Each wall is flat, endless, passes through zero and stands at right angles to its row. A trip goes straight from one point to another. List the walls that it crosses, first one first.
In the rows, zero is written as 128.

Walls:
(1): [ 48 222 117]
(2): [53 77 90]
(3): [ 40 101 137]
(4): [140 155 123]
Trips:
[171 160 115] to [123 110 203] -> 4, 3
[191 173 147] to [163 122 155] -> none
[ 89  59 108] to [181 110 118] -> 3, 2, 4
[106 145 141] to [ 79 177 124] -> none
[223 139 115] to [139  68 116] -> 4, 2, 3

Walls:
(1): [187 106  99 133  86 129 163 137]
(2): [ 84  89  63  64  31 106 211 124]
(3): [137  86  81 122  76 197 167 184]
(4): [ 70 129 125 188 164  99 147 173]
(5): [170 122 155 140 112 169 101 105]
(6): [157 137 136 175 141 112  85  60]
(7): [ 95 133  79  91 108 115 129 192]
(8): [186  91 118 162 129  73 186 105]
(9): [193 118  63 161 116  62 102  70]
Trips:
[130 115  78  92 173 132 190 161] to [137  81 193 117 110 157  77 232] -> 8, 2, 5, 1
[164  98 110 197 140  64 157  88] to [123 225 133 118 221  75 121  74] -> 1, 8
[125 102 185 125 121 152 193 146] to [141  84 169 101 164  52 127 155] -> 5, 3, 1, 2, 7, 9

Walls:
(1): [140 143  77  25 209 183 148  47 167 150 119 139 157 108]
(2): [144  64  91 169 178  92 144 161 137 120 145 136 102 130]
(3): [153 165 114 129 188 105 125  92 143 133 121  34 121 192]
(4): [202 163 120 146 172 107 104 114 173 108 134 103  92 144]
(5): [156 162 123  97 134 124 165 106  86  84 171 155 153 137]
(6): [117 184 161 132  68 155 109 118 188  97 112 143  83 197]
Trips:
[180 137  90 140  95 119 187 177  85 178 161  72 111  60] to [137 169 110 101 142 147  87 139  80 185  82 142 100 119] -> 5, 2, 1, 3
[109  63  85 224 100  80 115 173  85 185 141 144 127  78] to [ 94 108  47 118 128  49  98 164 144 220 173  96 107 172] -> 3, 4
[ 75 148 214 192 139 104  95 156 100 186 122 117 154 125] to [119  82  98 111 191 163 173 158 150 146  74 158 101  93] -> 2, 1
[165 211 132  82 133 143 142  88  96  79 118  76  98 129] to [185 125 125 135 106 121 149 100  47 158 169 103  46  91] -> 6, 1, 2
[128 181  80 135  65 135 114 165 101 171 147  60 165  50] to [ 72 100 110 141 163 105  86 148 124 151 170  84 102 124] -> 3, 2
[147  72 134 123 193 120 154  85 143 177 130  91 181 185] to [102 115 123 158 236 138 143 137 158 149  89 114 163 182] -> none
[133 184 124 114 140 127 194 128 129 108 158  97  86  74] to [205 136 134 101  58 123  85 122  94 119  92 102 135 166] -> 6, 1
[146 143 172 147  48 146 119 113 200 197 164  76 172 151] to [151 114 178 103 154  33   7 132 137  83  70 171 180 109] -> 3, 6

Walls:
(1): [183 113  66  98 132 113 136 124 141 149 145 139 127  95 133  55 189 144
 112 190 128  67  81 122 150 133  84 149 152 152 124 159]
(2): [111 222 150 137 204 215 107 126 156  66 144  99 179 121  78 133 248 145
 215 110 137 136 138 109 104 127 122 107 102 144  96 121]
(3): [136 101 127 136 167  87  71 134 137 125 123 119 149 129 106 188 107 113
 154 157 113 147 165 184 110 200 121  85 100  95 134 142]
(4): [109  27 157  89 115 152 163 159 117 155 114 109 109 164 150 156 108 173
 105  84 112 158 161 171 101 127 159  96 242 147 122 126]
(5): [163  95 135 155 123 105 127 165 149 114 166  63 153  90 154  79 119 120
 116 141 116 146 175 228 162 122  81 117  92  83 117  81]
(6): [169  93  84 201  81 100 109 160 144 141 170 119 131 192  35  99 163 139
 133  96 146 170 157 147 107 178 146 212 102 118 119 142]
(7): [ 54 141 114 159 127  56 191  79  80 101 140 146 149  89 116 169 187 164
 107  95 103 143 104 155 151 179 113 136 151 173 155 135]
(8): [120 112  73  74  49 141 144 155  40 145 120 139 102  98 136  45 145 191
 150 136 164  79 140  99 107 135 199 123 118 132 121 140]
(9): [134 148 103 160  88 163 167 158 103 124 167  71 161 112 117 118 175 105
 137 145 158 210 113 214 142 186 109 124 115  89  94 183]
Trips:
[101 132 151 168 117 115  18 105 121  86 139 108 138  97 191 159 117 131
  99 105 137 161  74 128 142 118 133  92 160 134  79 143] to [182  72 181 170  99 147  74  67 103 157 165 151  51 149 111 153  83  73
 168  76 102 120 105  87 136 144 100 128 162  99 159 157] -> 2, 5, 9, 7, 6
[100 106 146 180 153 148  81 130 147 174  86  58  81 127 161 124  81 179
 105 130 183 137  92 123 130  89  67 131 131  61 131 126] to [142 117  95 152 165  91 167 130 121 201 104 207 122 148 144 114 170 111
 154  75 112 115 105 123 171 131 129 169 133 108 140 155] -> 1, 6, 5, 4, 7, 8
[206 202 150 150  55 113 158 120 162 105  83 121 147  56  42 101  93 180
 143 172  20 128  59 139 206 132 149 149 197 116 199 129] to [ 80 192 115 123 104 140 189  51 107 188 100 112 102 172  90 131 114 100
 117 144 130 144 141 125 170 106 132 193 151 118 108 123] -> 5, 6, 1

Walls:
(1): [135 116 151  83 180 106 160 110 167 101 121 131 140 140 100 108 148  61
 156 146 129 170 125  93 111 112 146 179 133 106 150 137 156 110 139 122
  81 176 129 124  99 111 125 136 154 137 143 115]
(2): [ 92 128  86 142 122 110 178 153  94 156 108 146 139 135 107 129  63 116
  98 141 134 124 142  98 151 135 167 115 140 158 175 132 163 123 166 141
  76  94 167 160 180 111 167 100 125 157  91 123]
(3): [123 136 157 144 147  79 133 101  85 129  96  75 179 127 113 116 117 128
 150 115 128 154  72 114 119 125 150 120 128 164  78 133 140  99 173 147
 112 124 149 175 117 166  93 131 105 103 111 130]
(4): [119 153 130 143 173 149 113  93  91 111 168 122 123 121 142 110 147 147
 123  91  78 115 109 134 126 119 135 119 150 151 145 114 171 137 147 165
 118 172  96 145 126 120 117 141 135 154  93 123]
(5): [119  95 111 115 166 122 133 118 144 113  82 120 106  80 112 142  67 102
 120 146 132 162 139 138 105  86  97 118  87 118 137 119 142 111 125 126
 116 122 116  78 102 102 167 140 105 108  85 110]
(6): [ 67 155 175 176 134 148 129 151 123 144 117 122 126 144 136 138 184 186
 147 153 110 105  84 144 145 181 140 111 127 155  92 163 156 157 152 145
 180  70 102  94 108 117 132  97 102  94  87 132]
(7): [ 98  79 114 104 159  93 142 127 132  93 116 159 153 145 172 141 106 121
 158  69 175  96  99 135 133 143  72 125 102 132 133  84 149  98 160  87
 135 118 126 143 132 133 102 135 114 148 137 146]
Trips:
[115  98 149 176 139 133 105 173 166 125 118  54 144  94 134 139 133 135
 103 180 172 154 137 155 105 150 153 134  94 166  84  88 111 148 103 111
 136 169 133 119 204 100 117 134 128 100 145 122] to [249 111 139 140 116 125 174 122 127  68 131 108 140 141 137 120 117 152
 124 144 115 124 123 153 113 119 136 158 125 138 122 141 139  82 121 120
 116  92 126 158 128 118 131 110 136  95 162 121] -> 6, 1, 5
[165  48 139 132 148 171 133 146 103 129 110 127 150 153  93 127 108  97
 156 111 128 139 107 130 102 112 153 133 162 122 105 123 130 180 171 103
 127  88  92 124 140 117 126 121 103 129 162 140] to [138 112 125 119 130 119 148 125 102 116 108 104 126 105 175 130 189 138
 148  85 154  91 129 123 113 154 143 120 161 132 176  99  62 126 135  78
 104 102 138 125 182  89 139 109 107 105  78 117] -> 5, 1, 3
[154 111 132 123 155 152 121 123 120 145 147 158 135 110 118 125 153 149
 155 145 110 148 127  95  82 161 140 107 192 112 115 107 124 136 162 127
 126 113 105 139 142  74 138 116 141 143 167 150] to [149 118 134 125 121 110 158 126 152 122 125 120 165 145 146 119 178 114
 160 121 134 102 109 142 131 117 141 110 106  99  76 112 114  72 161  93
 126 139 141 127 152 139 124 114 100 147 159 173] -> 7, 3, 4, 6
[135 166  89 115 142 100 155 106 150 144 193 178  86 124 148 114 157 140
  96  93  96 101  56 109 191 196 114  88  90  78 136 106 154  80 112 174
 150 134  96 161 149 104 109 122 148  99 137 174] to [141 127 171 132 135 131 131 106 149 125 138 128 128 145  65 123 143 105
 101  72  83 145 141 163 131 172 119 183 137 132 125 118 142 157  92 107
 128 105 144 110 136 141 164 120 164 134 165  99] -> 1, 7, 6, 4

Walls:
(1): [ 86  85 168 135  94 155  84  69 176  94  83 123 131 112 171  62 107 143
 117 125 178 143 219 159 177 138 121 165 137 145 143 154  69 135 125  40
 121 152 109 169 149 166 124 109  95 131 137  97]
(2): [ 75  42  96  97 153  82 185 118 129 159 131  62  66  54 165 129 137 125
  82 119 147 128 152  75 109 115 136 156 105  87 100 167 168 113  89  90
 157 144 139  84 202 149 123 189 142 184 144 161]
(3): [145 184 157 134 196 137 130 198 183 116 139 121 123 174  81 151 148 164
 133 113 179 195 111 133 118  92 132 159 219  80 121 178 103 107  45  97
 123 120 109 163 124 145  77 114  82 133 123 136]
(4): [118  34 140 147 106 163  89 139 184  79 166  48 166 188 168 171 123 161
 134 191 140 129 175 182  78 137 152 248 141 172 159  93  97  77 187 176
 138 153 113 182  66  91 116  85  86 151 164 125]
(5): [119 104 185  88 130 129 100 152 156 137 114 104 104  96 111 116 112 137
 146 125  97 129 208 149 134 140 132 124 188  97 121 177 154 153 111  65
 101  97 138 118  96 152 104 126 120 145 132 127]
(6): [101  95  72 132 131 122 105 150  84 163 113 148  78 143  81 110 123 112
 149  86 114 138 118 104  98 191 220 200 132 112  74 124 110  46 207 100
 142 174 110 101 158 152 146  67 177  67 165  54]
(7): [106 161  87 113 125 117 134  74 177 155 128 139 157 133 105 165 143 141
 161 117 120 133 140 105 156  79 180 143 129 164 135 135  95 151  95 123
 137 105  76 163 172 187 125  88 114 151 105 110]
Trips:
[ 80 154  83 135 166 170 173  91 137 100 148 152  89 121 143 110 138 147
 145 134  73 170 170 189 134 161 134 133 115 147 103 145 146 100 147 118
 206 124  84  72 168  84 186 139  51 135 104 140] to [ 97 117  98 101 140 102 159 156 121 126  57 112 142  98 150  79 127 125
  99 146  94  95 149 174  88  79 137 113  78 133 124 107 175 184 183  98
 152  77 121 127 115 148 141 182 123 122 137  79] -> 4, 5, 7, 6
[130 125 125 134  84 102  69 136 165 149 151 154  73 111 119 176 140  97
 161  94 109 135  98 160 205 107 128 135 202 136 157 119 158 160 112 129
 117 140 115 148 179 140 109 171 109 111  65 133] to [119 110 142 145  69 108 129 155 124 126 123  96 186 106 123 125  78  89
 152 137  85  96  98 134 151 132 146 114 143 167 147 187 140  95 152 168
 148 151 130 164 159 154 131 111 145 101 113 121] -> 3, 6, 1, 4, 5
[163  92 137 146 169 132  89 102 118 124 124 198 170 192 153 141 142  93
 155  45 134 100 164 151 143 110 167  94 183 142 116 101 118 129 155  64
 186 183 155  87 137 144 158 162 101 123  95  54] to [102 176 143 148 145 151  88 139 136 127 129 141 152 181 125 167 102 100
 154 142  98 135 135 112 171  90 164 159 171 130 163  94 194  38 152 161
 135 132 103 121 131 150 169 166 118  84  75 170] -> 5, 3, 4, 1
[100 165 163  83 179 156  75 149  84 153  77  87 186 173 181 101 167 130
 108 157 140 107 132  74 147 163 178 127 121 181 101 126  62 139 153 163
 164 173 107 127 105 112 170 117  90 113 141  81] to [180 125 162 115 155 115 101 152 109  48 119 146 153 153 149 127  98  99
 162 188 141 143 142 190 137 119 151 135 191 118 160 108 111 164 118 157
  84 203 110 166 159 111 188 123 133 160 190 156] -> 7, 3, 6, 5

Walls:
(1): [121 125  79  90 101  99 136 134 116 148 161 122 149 165 121 102 122  70
 240 121  62 157  97 123 180 113 174 174  77 103  93 116 165 144  95 105
 163 195 176  79  94 135  98 126  49 135 144 141]
(2): [102 105 187 120 107 173 125  81 108 101 166  81 127 150 107 104 137 156
 122 127 226  70 130 180  77 172 119 168 148  83 145 155 113 159 183 108
 186 134 164 147  80 201 115 127 102 172 101 168]
(3): [135 113 151 101  76 116  76 133 122  81 130 130  57 144 121  89 174 115
 151  97 112  58 128 129 113 112 101 150 138 143 163 141  49 164 163 169
 118 153 126 199 100 101 130 137 112 141 150 128]
(4): [ 64 146 127 113 134 103 140 105 129 127 116 161 159 138  99 132 137 150
 141 131 110 124 131 106 144 100 101 131 172 197 130 130 109 157 102 114
 118 109 131 129 103  88 131 161 152 179  85  90]
(5): [116 219 103 168 101 114 102  88 142 212 120 179 113 121 147  82  99 138
 181 136 171 122 124 154 149  27 102 116 144 143 107 104  68 101 168  75
 138 124 155 187 135 145  88  95 138 172  98 144]
(6): [147 128 137 163 125 164 160 144 125 133  90 159 138 143 208  86  93  97
 112  91  77  83 107  97 135  81 149 124 142 102 149 123 127 112 102 184
 154 107 151 128 110 187 140 115 124  97 159 142]
(7): [135 152 100 153 160  57  83 118 172 157 204 164 165 129  98 143  59 110
 166 173 184 144 129 118  59 138 132 150 112  93 126 133 101  40  95 146
 112 116 139 129 147 174  98 138 121  98 162 125]
(8): [114  80 120  89 122 115  92 162 113  96 137  81 130 169 130 107 119 152
  54 103 159 145 167  79 103 166 120 166 156 134 161  96 108 118 130 116
 155 114 136 166  75 154 155 137 117 156 106  99]
(9): [213  77 151 130  92 145 157 196 137  66 103 184  67  69  88  67 118 125
  87 137 141 129 159 142 179 122 104 105 149 186 131 105 133 115 163 142
 114 119 160 109 201 119 120 146 106 179 147  82]
(10): [104 109  68 166 161 152 155 136 161 157 120 157 176 142 156 104  99 157
 102  89  90 107 158 109 135 120 143  72 141 150 119 137 120 152 105 147
  81 152 111  91 178 140 133 155  90 168 155 157]
Trips:
[162 131  69  95 136  89 139  96 161 198 204 118 111 101  97 160 125 121
 153 147 127  91  80 112 106 104  78 149  61 138 139 163 165 116 106 115
 129  97 115 102 193 138 182 113 107 138  82  86] to [159  99 126 105 162 137 175 124  85 149 100  95  92 103 176 122 136 111
 128 119 168  41  52 140 123 171 137 232  53  80 137 143 159 145  76 116
 221 141 176  86 137  88 195 123 156 129 114 190] -> 4, 5, 2, 6, 7
[ 41 141  82  96 118 149 154 184 123 103 142 156 111 142 129 153 111 129
 189  78  81 124 128 141 102  99 127 133 173 153  80 106 145 129 114 194
 118 185  73 159 105 126 132  64 150 107 188  72] to [108  82 128 126 119 117 112  82 125 116 173 115 113 125 119  93 138  48
 136 204 109 126  93  95 132 180 123 129 178 235 133  95  97 120 174 121
 177 143  76  74 112 143 111  99 156  88 136 140] -> 10, 6, 8, 7, 9, 2
[133  79  82 142  72 125 184  98 145 165 126  98  73 102 166 142 125  96
 110 166 222 190 151 202 124  85 119 155 131  96 167  67  97 114  98 131
 126  50 168 168 118  99 114 116 161 152 179 172] to [156  93 191  84 101 128 118  98 122 158 115 118 174 142 112 129 171 141
 148 148 144 118  95 169 106 149  92 111 103 135 114 126 116  82 169 166
 113 125 154 113  83 141  80  76  95 166 179  89] -> 3, 8, 1
[135 136 193  87 140  53  53 133 131  92 146 144 163 112 150  22  91 136
 118 179 187  75 123 217 145 108 106 131 149 135 194 138 107 153 143 142
 171 114 170 127 148 134 154  77  74 108 176  32] to [137  92 136 154  49 189 184 165 112 176 120  63 132 143 160 192  77 103
 124 109 146 159 181 156 143 162 145 179 165 216  81 181  87  60 141 140
 145 163 116 105 143 143 176  97 148 104 143 155] -> 5, 3, 7, 10

Walls:
(1): [155 185  99 146 141 139 109 149 124 151  80 136 188 171 183 129 120 151
 151  93 113  75 103 147 131 100 121  93 157 106 154 124 168 145  82 121
 115  84  93 191 133  93 128 172  98 122 148 168]
(2): [147 117 151  91  89 144 120  71 112 123 121 119 162 121 156  92  72 118
 123 130  84 137 136 128  69 167 104  85 148 132 104 162  99 167 107 113
 117 158 112 135 116  86 145 124 166 174 111 134]
(3): [ 94  82 105 146 136 171 117 103 197 168 121 163 107 112 142 139 110  63
 107 120 121 109 110 152 115 141  82 112  95 154 135 130  85 132 128 128
 160 138 153 141 154 142 176 142  95 163 114 159]
(4): [ 72 162 119 152 163 147 122 128 150 139 114 112 156 151 114 116 150 148
  61 156 101  39 119  99 112 145 122 123  99 161  58 141  84 150 130 167
 114 137 139  92 128 126 130 141 129 101 105 116]
(5): [143 115 103  98 182 134 154 123  71 156 103 163  48 109 154 135 146 137
 151 192 140 129 136 132 126  93 178 135 122 151 122 120 124 135 110  47
 161 111 153 101 154 153 117 148  89 159 185 124]
(6): [ 86 133 141  67 173  70  86  92  86 116 114  50 133 130 152 156 107 165
 115 146 153  81  88  72 136 155  78 140 121 119 217 117 103  79 154 123
 177 162 118  93 142 167 101 168 161  76 143 182]
Trips:
[140 152 185  60 155 107 102 175 140 130 132 155 128 174  89 136 130 156
 165  80 135 133 172  87 102  85 174 167 156 186 167 174 196 100  87 154
  79 137 126 174 146 101 136  99 186 104  95 104] to [162 159 173 101 150 149 117 160 102 145 155  98 158  76 145 138 152 125
 182 141 150 170 162 168 135 125 121 155 149 158 148  54 100  69 125  96
  96 152 120  89 160  66  71 114  80  84 219 169] -> 6, 5
[111 125 180 101 239 118 110 112 183 173 117  79 165 190 165 160  95  56
 169  68 121 131 156  63 109 110 118 138  69 145  96 141 138 139 107 102
 121 138  99 127 127 152  88  90 149 120  93 198] to [ 99 183 102  43 130  99  96 158 120 172 143 166 169 121 146 124  75  89
 139 121 143 132 100 158 152 136 151 157 149 133  75 176 108 149  92 112
 136 102  68 138 177 136 148 205 108 146 104  87] -> 5, 6
[134 128 189 175 143 168 154  94 168 212 132 148 150 118 124 157  99 120
 126 155 152 161 154 174  78 137 117 123 134 149 100 136 177 167 155 110
 104  88 148 136 189 159 114  96  97 148 160 157] to [126 182  97 131 120 149  97 126 156 129 172 117 118 129 154 150 145 134
  87 153 119 160  61 167 120 132  63 157 149 123 171 113 177 137 135 131
 120 132  82 108  95 114 173 130 168 142 167 164] -> 5, 6
[115 145 152 161 126 118 170 190 118 130 105 131 131  67 142  79  69 116
 167 118 101 100 219 111 111 112 124  73 179 107  70 112 118 102 104  48
 140 138 151 155 132 167  88 154 140 128  81 159] to [ 88  63 100 102 100 100  87  94  82  89 157 126 138 193 101 133 162  98
  80 203 131  91 119  75  92  85 144 127 166 123 101 134 101 125 131 190
 100  95 118  87 152 144 164 178 149 136 117 117] -> 4, 1, 6, 5
[185 187  92  96  91 134 100 110 143 102 203 132 151 117  89 128 133  71
 135  80 113 125 142 176 130 156 122 140 160 108 115 149 118 156 123 152
 132 144 103 133 100 118 185 151 127 123  46 119] to [200 142 123  94  64 138 178 130 119 154  83 138 132  68 145 128 125 152
  87 109 102 129 150 116  60 100 191 122 144 111 124 127  76 136  89 113
 125 175 169 179 122 125 154 107 115 101 152 127] -> 3, 5
[168 134  86 144 129 156 105 226 153 146 143 108 125 131 173 146 136 100
 173 167 128 144 101 139 123 136  97  61 153 200 151 163 131 106 148 117
 136 130  99 219  98 145 120  79 140 125 127 100] to [130 148 105  59 102 120  72 155 165 163  99  70 171 152 127  75  70 124
 161  99  44  72 140 125 106  61 130 127 122 119 122 158  71 102  65 148
 196  87 106 117 142 122 181 134 104 122 208 130] -> 2, 6, 4

Walls:
(1): [124 135 100  98 156 107 148 119  94 203 145 154  99 161 152 137 120 144
  40 112 125  91 131 173 159 168 137  98 184 178  95 148 181  82 160 157
 106 132  89 144 117 167  88 198 120 218 131 122]
(2): [ 23  88  94 140  83  96 145  82  96 123 153 165 107 120 123 162 137 170
 108 188 117 120 178  95 115 148 145 192 150 118 107 158  78  17 160  67
  77 194 150 163  80 153 146 127 117 106 130 122]
(3): [167 155  81 163 175 155 150 193 146 163 146  98  77  94 147  92 168 130
 114 110 165 199  76  67 129 108 176 153 156 171 135 178 118 183 103 128
 138 179 119 176  61 101 119  74  89 172  52 125]
(4): [146 121 163 130 108 114 131 165 124 115 130 124 181 204 116  73  52 145
 152 173 146 154 105 116 122 139 127  93  98  91  51  95 178  57 121  98
 169 125 185  70  70 139 108 124  96 121 156 176]
(5): [127 189 184 181 126 110 123 128 190  94 117 100 122  82 163  99 185 125
 156 160 125  80 154 154  78 129  91 142 127 159  85 130  71  82 141 121
 115  70 107 138 172 168  81 109 137  70 161 117]
(6): [143  80 104  94 156 137  53 183 160 167 137  17 161 119 138  98 145 161
 111 158 119 133 118 142 199 176 127 120  71 108 109 135 114 147  50 116
  61 180  87  89 155 108 120 139 160 196  94  57]
(7): [123 164 112 124  90 100 172  97 114 151 175 142 138 142 140  77  99 166
 119  99 125 120 153 163  79 124 133  66  93 133 106 120 146 184 112 101
 135 147 145 119 136 167  91 114 112  81 155 171]
(8): [138 137 152  51 115  75 106 200  93 134 151 171 105 110 163 160  96 127
 165 121 133 120  95 121 116 145 136 152 102  93  77 112 147 147  81  86
 141 106 139 146  96 114 120 112  51  87  90 168]
(9): [119 131 192 217 220 132 116  90 112  63  32 135  96 120 165 140  78 122
 168 179 203 160 115 169 109 100 167 170  83 103 117 169 176 126 147  92
 185 130 107 240 139 160  98 110 113 133 135 127]
(10): [177 110  82 151 156 136 144 123 212  80 151 114 153 103 156  79 101 157
  81 102 128 130  97 100 155 138 109 136 161 173  89 135  75 137 170 159
 147 164 193 160 113 202 120 117  97 194 246  72]
Trips:
[128 221 105 123 140 128 179  81  85 156 126 172 115 113 110 140  87 154
  62  64 147 131 124  79  82  59  89 158 142 114 141 187 172 123 136  69
 120 154 122 185 152 113 152 103 140  74  54 131] to [ 84  90 137  84  82  85  78 105 130 141 141 126 167 175 173 126 158 162
 125 117 141  98 199 139 173 144 115 109 216 179 116 147 188 146  67 216
 140  88 106 197  90 173 134 108 100  43 122 167] -> 9, 3, 5
[163 179  97 116 214  80 132 174 143 144 152 170 177  97  46  97 121 163
 143  95 105 117 176  89  64 162 229 111 113  89 186  99 128 153 109  93
  44 119 193 120 249 150 133 139 135 129  95 162] to [156  79 147 202 140 156 110 143 107 209 149 144  48 118 121 118 160 113
 165  89  40 135 109  77 101 146 101 104  84 134 140  49 101 115 125 134
 148 132 146 171 124  82 155 124 142 177  97 158] -> 3, 7
[100 167 150 126 160 154 125 208 136 125 136 138 165 113 123  97 128 160
 160  78 105  91 138  89  39  89 175 130 175 120 186  97 135 138  65 142
  39 120 165 149 203 158  94 186 118  86  79 132] to [ 90  74 142 138 105  89 144 115 123 135 139 118 158 118 153 110 135 105
  94 179 146 146 130 158  70 120  98 156 158 112 164 158 182 170 114 144
 115  96 143 103 209 134 127 100 157 111  79 157] -> 3, 8, 9
